Every row gives one point. To make a cloud, some directions were put in groups of two or more. Within a group, all points are equally far from the middle, so they leave a hole (a ring in 2 directions, a hollow ball in 3). The other directions are filled evenly. Then the cloud was stretched, turned, moved and blurred a little. How many holes are there, and how many directions does each take, smallest first?

Cloud (15 x 2)
[[ 0.7  2.2]
 [ 3.6 -1.7]
 [ 3.6 -2.1]
 [ 3.5 -2.7]
 [ 2.2  1.4]
 [ 3.6 -1.2]
 [ 2.5  1.1]
 [ 3.5 -3.1]
 [ 3.6 -2.5]
 [ 0.4 -5.4]
 [ 1.5  1.9]
 [ 1.6  1.9]
 [ 3.2 -3.5]
 [ 3.4 -0.2]
 [-0.4 -5.4]]
Holes: 1 (2)

Cloud (19 x 3)
[[-1.2  2.3 -5.0]
 [-0.1 -1.1  3.5]
 [-1.9  1.3 -1.8]
 [-1.9  0.1 -7.1]
 [ 2.2 -0.9 -3.1]
 [-2.9  0.8 -5.0]
 [-1.5 -1.0  2.0]
 [-2.9 -2.0  1.5]
 [-1.1 -2.7  0.7]
 [-3.4  3.6 -0.8]
 [-1.2  0.6 -6.0]
 [ 0.3  2.9 -5.3]
 [-1.1 -0.3 -3.2]
 [-4.7  1.3 -2.3]
 [ 1.0  1.0 -0.4]
 [ 0.9  3.5 -0.3]
 [-5.0 -4.3 -1.5]
 [ 2.5  0.2  3.0]
 [-0.3 -1.1 -6.1]]
Holes: 0

Cloud (29 x 4)
[[ 1.4 -1.4 -2.4  4.5]
 [-0.9 -0.7 -3.9 -2.2]
 [-0.7  2.2  3.2  1.3]
 [-0.9  4.5  1.4 -0.5]
 [-3.6 -2.1  3.3 -4.3]
 [-0.1  0.9  5.1  1.4]
 [-2.8 -2.6 -0.3  4.6]
 [-1.9 -1.3  5.2 -1.1]
 [-1.8 -3.5 -0.5 -2.5]
 [-0.2 -2.6  3.9 -1.4]
 [ 0.2 -0.9  2.9 -2.4]
 [ 2.7 -4.3  2.1  3.3]
 [ 1.5 -2.5 -1.2  6.5]
 [-1.2  4.2  2.3 -3.9]
 [ 0.9 -2.6  5.0 -0.1]
 [ 3.2  3.4  4.5 -0.7]
 [-1.6 -1.5 -2.3 -3.6]
 [-3.4 -2.1 -3.0  2.5]
 [-2.0 -2.6 -3.7 -0.9]
 [-2.1  3.7  1.7 -1.8]
 [ 3.0 -1.9  1.9  1.1]
 [-3.7  3.2  0.9 -2.9]
 [-4.0 -3.2 -3.0  2.5]
 [-3.1 -1.9  5.1 -1.0]
 [-3.0  2.9  0.0 -0.4]
 [-2.1 -5.1 -1.8  0.2]
 [ 0.1 -2.8 -2.1  4.6]
 [-0.6 -2.3  6.8  1.8]
 [-0.1  0.5 -3.0 -3.5]]
Holes: 1 (2)

Cloud (55 x 6)
[[ 1.0  3.9 -1.6  1.1 -0.9 -1.2]
 [-1.8  3.5 -4.3 -0.6  2.7 -0.8]
 [ 0.1  0.0  2.2  3.7 -0.1 -5.3]
 [-0.8  0.9  0.3  2.1 -4.6 -1.6]
 [ 0.1 -4.9 -4.8  3.9  0.3  2.0]
 [ 3.4  2.2  4.2  0.5 -0.8 -7.3]
 [-3.4  2.7 -2.7 -0.8 -1.6  1.2]
 [ 2.3 -0.3  3.4  1.3  1.1  0.1]
 [-4.1  3.5  2.3  3.0 -2.9 -1.0]
 [ 0.1 -5.4 -1.0  3.2  4.7  3.4]
 [ 1.1  4.0 -1.0  0.6 -1.7 -2.7]
 [-0.4  2.1 -3.7 -1.6  0.8  0.0]
 [ 0.1 -0.2  0.2  1.1  1.7 -1.2]
 [ 0.6 -1.1  5.9  0.7 -3.2 -6.3]
 [ 0.3  6.8  1.3 -1.2 -3.3 -0.9]
 [ 2.8  5.0  1.2 -3.7  3.2 -5.0]
 [ 0.6  0.2  0.8 -0.7 -1.0 -0.8]
 [ 1.9 -3.3  5.4  0.3 -3.0 -2.2]
 [-0.2  1.1  1.0  2.5 -4.4 -1.8]
 [ 0.9 -5.2  4.0  2.1 -3.3 -1.5]
 [ 0.9  6.6 -1.1 -0.2  1.6 -1.2]
 [ 1.5 -2.7  0.0  1.3  6.4  2.7]
 [ 0.0 -5.1 -1.8  0.4  1.4  2.9]
 [ 3.9  0.4  3.2  0.2  0.8 -6.4]
 [ 4.0  0.1 -3.4 -1.3  2.1  1.6]
 [ 3.0 -6.1 -1.5  2.3  3.5 -1.5]
 [ 0.0  3.2  2.2 -3.4 -0.8 -0.6]
 [-0.7 -1.7  2.6  4.0 -2.5 -1.0]
 [-4.2  0.5 -2.0  3.0  2.8  1.2]
 [ 0.1 -0.9  0.2  0.1  4.5  3.3]
 [ 3.2  2.4  4.8 -2.2  0.2 -7.3]
 [ 5.1 -2.7  2.3 -1.6  0.1 -1.6]
 [-0.5 -3.7  1.6  2.7 -3.2 -1.0]
 [-3.3  0.9 -2.9  2.7 -1.7 -3.1]
 [ 4.6  0.1  1.0  0.5  3.5  1.9]
 [-0.6  1.5 -5.4  3.1  2.5  2.2]
 [ 0.8 -3.6  2.4  2.8  4.3 -1.7]
 [ 0.7  0.0 -1.5 -1.8  2.5 -5.5]
 [-0.6 -0.4  1.3  1.8 -5.5  1.8]
 [ 4.3 -2.0 -1.8 -1.2  4.6  0.6]
 [ 1.5 -0.4  0.6  0.7 -8.5 -3.5]
 [ 1.2 -3.2 -1.3  4.1 -0.9 -0.8]
 [-1.0 -4.8  1.5 -0.7  3.3 -2.0]
 [-2.6 -4.3 -1.8  2.6  0.0 -0.5]
 [-2.8 -4.7 -0.9  4.2  1.9  2.1]
 [ 1.6 -2.2 -3.0  4.6 -0.5 -2.9]
 [ 1.8 -0.5  2.4  1.2  4.0 -6.6]
 [-5.2  0.5 -3.3  2.7  2.5  3.7]
 [ 2.5  0.8  0.2  1.9  6.9  0.9]
 [-0.8 -2.3  1.3  5.1 -3.6  1.8]
 [-1.4  2.3 -5.3  2.3 -0.1  0.7]
 [ 0.6 -3.4  1.5 -0.3 -4.4  0.4]
 [-0.9 -4.3  3.0  1.8  0.6 -3.8]
 [ 0.2  0.0  1.9 -1.1  2.7 -1.5]
 [ 2.1  0.9  1.7  0.6 -5.2  0.0]]
Holes: 0

Cloud (75 x 8)
[[-4.6 -1.3 -2.6 -2.2 -0.9 -1.3  3.9  0.2]
 [-0.1  4.5  5.2 -1.9  2.7  4.0  7.4 -0.2]
 [ 3.2 -4.2  0.8  1.5 -0.3  2.5 -1.9  1.7]
 [ 5.5  2.1 -0.8  0.8  3.0  0.9  1.6 -1.5]
 [-2.3 -5.9  1.4  2.1  1.2  0.4  4.6 -1.3]
 [-2.8  2.0  1.4  3.0 -0.8  2.1 -0.1 -7.5]
 [ 2.5 -1.3 -0.2 -1.5  3.8  3.6 -0.4  3.6]
 [ 6.1  3.9  0.2 -1.4 -1.4 -3.7  2.5 -3.6]
 [ 2.6 -5.8  1.8 -0.4  3.7  1.5  1.4  1.5]
 [-1.3 -1.0  3.9  4.2  0.6  2.3 -0.2  1.7]
 [ 3.4  2.7 -3.1 -1.9  0.1  5.1  3.0  0.3]
 [ 0.6  2.8  0.1 -2.3  2.5 -0.8  1.2  0.6]
 [-2.2 -0.3  4.2  4.8  0.2  0.3  1.5 -1.3]
 [ 0.6 -3.3  0.4  0.8  1.3  2.3  0.1  1.2]
 [ 4.4  4.3 -2.3  4.0 -1.7 -4.8  1.1 -1.9]
 [-0.2  1.5 -2.2  3.1 -0.4 -1.4  4.6  0.0]
 [ 1.4 -5.1  1.5  3.0  0.2 -5.0  3.3  1.2]
 [ 4.6 -1.8  3.0  0.0  0.9  1.8  2.0  0.4]
 [ 0.8  0.3 -0.5 -0.5 -3.6  2.1  0.9 -1.8]
 [ 1.0  5.1  3.0  3.3 -4.0 -2.5  0.3 -2.5]
 [-1.7 -2.7  2.4  0.2 -2.6 -2.2  1.7 -4.3]
 [ 1.2  0.8 -1.5  2.1 -5.5 -0.7 -0.1  0.0]
 [-1.3 -2.5 -0.1 -7.3  0.7 -2.7  0.0 -0.6]
 [-7.6  4.8  0.4  2.4 -0.1  1.8  4.9  0.6]
 [ 0.6  2.0  4.2 -2.1  5.0  0.3  0.9  1.9]
 [ 2.4 -8.1  1.2 -1.5  0.1 -1.8  0.7  1.4]
 [-1.1 -1.3 -1.6  0.1 -2.7 -3.8  5.3 -0.5]
 [-1.6  5.6 -3.6  0.7 -2.2 -3.9  0.5 -2.2]
 [-2.3 -1.4  3.6  0.9  2.8 -1.3 -1.1  1.6]
 [-0.3  0.8  1.1 -0.4  1.0  4.5  4.5  3.3]
 [-2.6  0.5 -2.0 -0.1 -3.6  0.0  4.0  1.4]
 [-1.8 -2.8  2.8  1.9 -2.9  2.1  5.4  2.3]
 [-6.4  0.8  1.3 -3.3  1.2  4.1  6.3  2.5]
 [-0.5  5.4 -1.9  3.4 -2.5 -1.6  1.1 -2.1]
 [-0.1  5.5  0.4 -2.7  0.4 -1.2  1.4  2.0]
 [-2.7 -2.2 -0.7  3.1 -1.3  0.3  2.5  4.9]
 [ 0.3 -0.6 -3.5 -3.6 -1.2  1.5 -0.3 -1.9]
 [-0.3 -4.7  1.3  2.5 -0.1  2.7  1.7  3.9]
 [ 1.3 -1.8 -2.9 -0.3  0.9  4.2  1.6 -1.1]
 [ 1.4 -4.8 -2.6  2.0 -3.2 -0.7  0.7  2.6]
 [ 2.3  2.2 -1.5 -2.8 -5.7 -1.0 -0.8 -4.3]
 [-1.5  2.7  3.6  8.1 -3.4  0.0  5.1 -1.3]
 [ 1.6 -5.2 -2.7 -4.0  4.2  2.9  0.4  3.3]
 [ 3.1  0.9 -4.1  2.8  1.6  0.4 -0.2 -0.3]
 [-3.2 -0.3  1.9  5.3 -1.0 -0.2 -1.1 -1.5]
 [-3.5 -0.4  0.0  4.7  2.6  0.2  0.7  1.3]
 [ 1.5 -0.9  6.2 -2.0  2.6  3.3  0.5 -1.0]
 [ 2.8 -3.4  6.4 -2.0 -0.3 -2.0  2.2  1.3]
 [-5.0 -1.8  1.8 -4.9 -3.5 -1.7  2.6  2.4]
 [ 1.9 -3.7  2.8 -0.5  3.4  1.2  3.3  0.5]
 [ 1.5  2.8 -1.2 -0.9  3.7  4.9 -0.4  2.8]
 [-3.2  1.4 -0.9 -2.2 -1.1  0.1 -3.2 -2.6]
 [ 2.5  0.3 -4.2 -0.9 -0.4  5.2  0.7 -3.6]
 [-0.2  3.2  1.0 -1.6 -6.8 -2.8 -0.1 -6.7]
 [ 1.2  2.3 -0.6  2.7 -2.9 -5.1  5.7  1.3]
 [-1.2  4.2  3.1 -2.2 -4.4  3.3  3.3 -2.6]
 [-0.6  8.1  1.1 -0.9 -2.7 -1.7  1.5 -2.2]
 [ 0.3  1.4  4.2 -1.1 -1.7  3.2  4.8 -1.1]
 [ 0.4 -3.7  3.6 -5.2 -0.8  1.9  4.3 -0.1]
 [ 0.9  9.0  2.1 -1.3 -1.4 -0.1  0.2 -0.4]
 [ 3.2 -2.2  3.9 -2.6  3.7  2.3  2.5  0.2]
 [-2.0  1.8  1.9 -0.4 -0.7 -5.6  4.1 -0.6]
 [ 2.7 -6.4  0.4 -1.4  0.6 -0.7  2.1  4.8]
 [-1.8 -1.7 -1.0 -2.0 -0.9  0.5 -1.9  0.6]
 [-0.3  0.1  3.2  3.7 -2.3 -0.3  3.3  0.3]
 [-6.7 -0.7 -0.7 -1.4  0.9  3.8  0.4 -1.0]
 [-1.1 -3.2 -1.0  2.6 -0.3 -2.7  2.1 -1.0]
 [ 0.0  1.7 -2.1 -1.4  0.1  6.2  4.7  1.0]
 [-4.8  2.7  2.4 -0.6 -1.8 -2.1  4.0 -2.8]
 [ 2.1 -1.7  2.1 -1.2 -1.8  2.9  3.7  3.1]
 [-0.3  3.6  4.2  0.7  0.3 -3.2  5.9 -1.1]
 [-0.5  4.8  1.9 -2.9 -2.5 -1.9  2.8  0.7]
 [ 1.1 -0.4  3.2 -4.4 -0.5 -0.3  0.8 -2.5]
 [ 0.8  5.7  2.8 -5.3  2.2  1.4  1.7 -2.8]
 [ 3.4  0.0 -1.9  6.0  0.1  1.7 -0.7 -1.0]]
Holes: 0
